Every row gives one point. The points of each table are mixes of a few directions, plus a little noise. Count the directions of each table, and those that both share. Where both have some left over, give the other angles between the two spaces (their principal angles), to ten degrees, smallest first.

First, 4 rows:
[[ 0.34 -0.30 -0.05]
 [-0.11  0.12  0.01]
 [-0.32  0.67 -0.06]
 [ 0.09 -0.49  0.10]]
Second (4 x 3):
[[-0.52 -0.22  0.25]
 [-0.12 -0.05  0.06]
 [ 0.68  0.29 -0.32]
 [-0.05 -0.02  0.02]]
Directions: first 2, second 1, shared 1

First (7 x 8):
[[-0.11 -0.15 -0.13 -0.18 -0.19  0.11 -0.30 -0.09]
 [-0.08 -0.01 -0.12  0.04 -0.52  0.23  0.05 -0.35]
 [-0.05 -0.15  0.00 -0.32  0.42 -0.37 -0.63  0.27]
 [ 0.08 -0.04  0.17 -0.20  0.86 -0.60 -0.44  0.52]
 [ 0.04  0.16 -0.04  0.27 -0.55  0.19  0.41 -0.43]
 [ 0.00 -0.04  0.02  0.04  0.12  0.39  0.35  0.19]
 [ 0.14  0.22  0.11  0.33 -0.12  0.04  0.56 -0.13]]
Second (8 x 8):
[[-0.03 -0.18 -0.38 -0.02 -0.15 -0.45  0.59  0.59]
 [ 0.04  0.07  0.17  0.05  0.15  0.36 -0.43 -0.38]
 [-0.07  0.01 -0.04 -0.09 -0.20 -0.41  0.43  0.32]
 [ 0.00  0.30  0.25 -0.12  0.17 -0.07 -0.26 -0.52]
 [-0.14  0.19  0.15 -0.21 -0.30 -0.68  0.55  0.24]
 [ 0.06  0.04 -0.25 -0.05  0.23 -0.22  0.03 -0.10]
 [ 0.05 -0.24  0.05  0.22  0.00  0.72 -0.40  0.00]
 [ 0.08 -0.19  0.05  0.21  0.11  0.75 -0.52 -0.15]]
Directions: first 3, second 3, shared 0; angles 40, 70, 70

First (11 x 12):
[[ 0.29 -0.01  0.02  0.24 -0.13  0.36 -0.01 -0.10  0.21 -0.24 -0.40 -0.34]
 [-0.19  0.15 -0.17  0.24  0.01 -0.19  0.06  0.13  0.22 -0.01  0.34  0.41]
 [-0.28  0.34 -0.75  0.23 -0.35 -0.35  0.34  0.28  0.33  0.01  0.58  0.45]
 [-0.21  0.13 -0.58  0.14 -0.26 -0.52  0.24  0.30  0.20  0.17  0.45  0.36]
 [ 0.47 -0.19  0.27  0.58 -0.01  0.31 -0.17 -0.07  0.42 -0.28 -0.66 -0.33]
 [-0.07 -0.22  0.34 -0.59  0.23 -0.02 -0.12 -0.16 -0.56  0.21 -0.05 -0.19]
 [-0.20  0.62  0.10 -0.02  0.00  0.14 -0.13  0.17  0.17  0.11  0.42  0.42]
 [-0.02 -0.05  0.27 -0.41  0.12 -0.24 -0.18  0.11 -0.31  0.42  0.04 -0.01]
 [-0.22 -0.33  0.12 -0.14  0.31 -0.06  0.04 -0.24 -0.30 -0.14  0.11  0.11]
 [ 0.15 -0.44  0.50 -0.48  0.28  0.09 -0.19 -0.26 -0.55  0.12 -0.40 -0.44]
 [ 0.29  0.00 -0.13  0.22 -0.21  0.49  0.11 -0.19  0.18 -0.37 -0.43 -0.45]]
Second:
[[ 0.02 -0.07 -0.25 -0.59 -0.26 -0.11  0.10 -0.08 -0.31  0.37 -0.54  0.02]
 [-0.15  0.09 -0.25  0.27 -0.04  0.26  0.09 -0.03  0.01 -0.62 -0.03 -0.10]
 [-0.16 -0.33 -0.10 -0.49 -0.09 -0.27 -0.15 -0.31 -0.16  0.14 -0.32 -0.14]
 [ 0.05  0.11 -0.08  0.11 -0.32 -0.25  0.37  0.36 -0.10  0.19  0.30  0.27]
 [ 0.16 -0.06  0.51  0.07 -0.53 -0.10  0.45 -0.23  0.25  0.33  0.78  0.24]
 [ 0.31  0.10  0.80  0.45  1.19  0.22 -0.86  0.09  0.50  0.34  0.22 -0.11]
 [-0.02 -0.04 -0.11 -0.14 -0.27 -0.12  0.20  0.01 -0.11  0.08 -0.02  0.06]
 [-0.18 -0.05 -0.29  0.04 -0.01  0.02 -0.03 -0.02 -0.09 -0.43 -0.18 -0.14]
 [-0.16 -0.11 -0.22  0.01 -0.17 -0.32  0.11  0.13 -0.15 -0.10  0.10  0.02]
 [ 0.27  0.14  0.19 -0.10  0.50  0.03 -0.35  0.26  0.01  0.55 -0.25  0.08]
 [-0.11  0.19 -0.19  0.39  0.02  0.59  0.08 -0.18  0.15 -0.83 -0.09 -0.19]]
Directions: first 5, second 5, shared 1; angles 30, 40, 50, 80

First, 9 rows:
[[-0.26 -0.07 -0.23 -0.27  0.28  0.60 -0.22 -0.43  0.76  0.56  0.31 -0.04
  -0.08  0.54  0.26 -0.23 -0.17  0.22 -0.54  0.03]
 [ 0.12  0.05  0.06  0.15 -0.17 -0.30  0.10  0.21 -0.33 -0.26 -0.14  0.04
   0.05 -0.26 -0.12  0.14  0.07 -0.10  0.23 -0.03]
 [-0.45 -0.01 -0.68 -0.35  0.20  0.86 -0.36 -0.69  1.50  0.91  0.57  0.02
  -0.07  0.94  0.45 -0.18 -0.34  0.39 -1.08 -0.08]
 [ 0.10  0.00  0.15  0.09 -0.05 -0.20  0.08  0.16 -0.35 -0.21 -0.12 -0.01
   0.02 -0.21 -0.11  0.05  0.09 -0.09  0.25  0.01]
 [-0.03  0.04 -0.12  0.00 -0.05  0.03 -0.03 -0.04  0.17  0.07  0.05  0.01
   0.01  0.08  0.04  0.03 -0.04  0.03 -0.13 -0.03]
 [ 0.06 -0.07  0.27 -0.01  0.14 -0.01  0.05  0.05 -0.32 -0.09 -0.10 -0.06
  -0.04 -0.13 -0.06 -0.10  0.07 -0.05  0.21  0.09]
 [ 0.19  0.14 -0.08  0.25 -0.40 -0.53  0.16  0.34 -0.36 -0.41 -0.18  0.10
   0.09 -0.36 -0.18  0.31  0.09 -0.15  0.28 -0.12]
 [ 0.09 -0.09  0.40  0.00  0.17 -0.07  0.07  0.12 -0.51 -0.17 -0.17 -0.09
  -0.04 -0.23 -0.11 -0.11  0.11 -0.10  0.34  0.11]
 [ 0.18  0.02  0.25  0.16 -0.12 -0.38  0.14  0.29 -0.59 -0.38 -0.23  0.01
   0.03 -0.39 -0.18  0.09  0.13 -0.16  0.43  0.01]]
Second, 9 rows:
[[-0.24  0.14  0.45  0.05 -0.16  0.10 -0.48  0.61 -0.31 -0.51  0.00  0.29
  -0.05 -0.16 -0.16  0.26  0.37  0.25  0.10  0.15]
 [ 0.43 -0.18  0.21 -0.24  0.04 -0.13  0.42 -0.45 -0.07  0.30 -0.16 -0.26
  -0.15 -0.03  0.20 -0.33 -0.39 -0.27  0.10 -0.14]
 [ 0.55 -0.10  0.65 -0.24 -0.20  0.02  0.34 -0.40 -0.37  0.08 -0.28 -0.22
  -0.34 -0.28  0.17 -0.32 -0.29 -0.67  0.09 -0.14]
 [ 0.52 -0.13 -0.67  0.02 -0.17  0.03  0.53 -0.37 -0.02 -0.01 -0.24 -0.17
   0.00 -0.39 -0.01 -0.22  0.07 -0.17  0.40  0.00]
 [-0.35 -0.02  0.42  0.03  0.51 -0.45 -0.14  0.28  0.00  0.02  0.07  0.07
   0.06  0.41 -0.04  0.11 -0.24  0.48  0.06  0.00]
 [-0.28  0.25 -0.48  0.31  0.48  0.11  0.18 -0.53  0.63  0.12 -0.06  0.03
  -0.19  0.41 -0.20 -0.01 -0.29 -0.36 -0.30 -0.05]
 [-0.04 -0.16 -0.41 -0.31 -0.58  0.55 -0.48  0.33  0.22  0.15  0.41  0.09
   0.29 -0.10  0.28  0.08  0.49  0.60 -0.25  0.11]
 [-0.22  0.15  0.24  0.22 -0.15 -0.18 -0.13  0.06 -0.25  0.19  0.19 -0.10
   0.21  0.05 -0.04  0.22  0.00 -0.70 -0.49 -0.15]
 [-0.35  0.06 -0.40  0.16  0.24 -0.06 -0.23  0.46  0.18 -0.34  0.06  0.26
   0.15  0.11 -0.20  0.22  0.28  0.83  0.29  0.20]]
Directions: first 2, second 6, shared 1; angles 50
